Rows are points. To make a cloud, some directions were put in groups of two or more. Within a group, all points are equally far from the middle, so they leave a hole (a ring in 2 directions, a hollow ball in 3). The other directions are filled evenly. Then the cloud was stretched, turned, moved and blurred a little. How many holes are there, and how many directions does each take, smallest first?

Cloud (20 x 3):
0: +0.34 -0.29 +0.49
1: -0.32 +0.00 +0.51
2: +0.27 -0.17 -0.23
3: +0.28 +0.22 +0.27
4: +0.15 -0.30 +0.05
5: +0.18 -0.42 +0.15
6: -0.04 -0.27 +0.49
7: +0.53 -0.28 +0.41
8: +0.09 -0.33 +0.66
9: +0.08 -0.07 +0.42
10: +0.03 -0.14 -0.33
11: +0.16 -0.04 +0.57
12: -0.03 +0.02 +0.09
13: +0.51 -0.01 -0.11
14: -0.06 +0.07 -0.10
15: -0.06 +0.17 +0.15
16: -0.13 +0.19 +0.39
17: -0.52 -0.36 +0.34
18: -0.06 +0.28 -0.13
19: -0.20 -0.34 +0.09
Holes: 0

Cloud:
0: -0.01 -0.31 +0.37
1: +0.35 -0.51 -0.27
2: -0.37 +0.13 -0.33
3: +0.32 -0.12 +0.15
4: -0.11 -0.17 +0.01
5: +0.10 -0.56 -0.33
6: -0.28 +0.28 -0.27
7: +0.10 +0.08 -0.07
8: -0.31 -0.28 -0.37
9: -0.28 -0.25 +0.22
10: -0.51 -0.21 +0.02
11: -0.02 -0.23 -0.07
12: +0.21 -0.56 -0.37
13: -0.32 +0.08 +0.29
14: -0.06 +0.49 -0.11
15: -0.10 +0.35 +0.11
16: -0.43 -0.16 -0.28
17: +0.14 +0.29 +0.25
18: +0.27 -0.13 -0.30
19: +0.46 -0.46 -0.04
20: +0.07 -0.06 -0.52
21: +0.45 +0.27 +0.14
Holes: 0

Cloud:
0: +0.24 -0.20 +0.18
1: -0.20 +0.10 +0.37
2: -0.05 +0.26 -0.44
3: -0.47 +0.18 -0.42
4: +0.12 -0.07 -0.16
5: -0.46 +0.22 -0.47
6: +0.04 -0.30 +0.27
7: -0.02 +0.39 +0.04
8: -0.28 +0.20 +0.25
9: +0.04 -0.21 +0.51
10: +0.08 -0.04 -0.22
11: +0.05 -0.26 +0.45
12: -0.48 +0.31 -0.11
13: -0.42 +0.42 -0.50
14: +0.08 +0.10 +0.47
15: +0.19 -0.22 +0.13
16: -0.22 -0.17 -0.08
17: +0.18 +0.24 +0.00
18: -0.25 +0.10 -0.49
19: -0.36 +0.09 -0.44
20: -0.35 +0.45 -0.49
21: +0.26 +0.01 +0.03
Holes: 1 (3)

Cloud (26 x 4):
0: -0.15 -0.46 -0.17 +0.46
1: +0.50 -0.09 -0.28 -0.11
2: -0.32 +0.04 -0.11 -0.12
3: -0.33 -0.35 +0.35 -0.14
4: +0.18 +0.14 -0.39 -0.39
5: -0.41 -0.46 +0.34 +0.28
6: -0.32 +0.40 -0.32 -0.57
7: +0.05 +0.31 -0.25 -0.30
8: -0.33 -0.19 +0.03 -0.17
9: -0.37 +0.34 -0.12 +0.02
10: +0.25 +0.35 -0.25 -0.09
11: -0.06 -0.71 +0.19 +0.30
12: -0.35 +0.28 -0.26 -0.39
13: +0.23 +0.27 -0.38 +0.14
14: +0.01 -0.17 -0.40 -0.12
15: -0.22 -0.30 +0.05 +0.29
16: -0.22 -0.18 -0.13 -0.08
17: -0.04 -0.31 -0.29 +0.28
18: -0.01 +0.57 -0.24 -0.15
19: +0.19 +0.18 +0.23 -0.31
20: +0.12 -0.02 -0.34 +0.21
21: +0.15 -0.21 -0.26 +0.13
22: -0.68 -0.18 +0.29 +0.24
23: +0.08 -0.02 -0.18 -0.26
24: -0.74 -0.07 -0.09 +0.17
25: +0.33 -0.20 +0.09 -0.11
Holes: 0
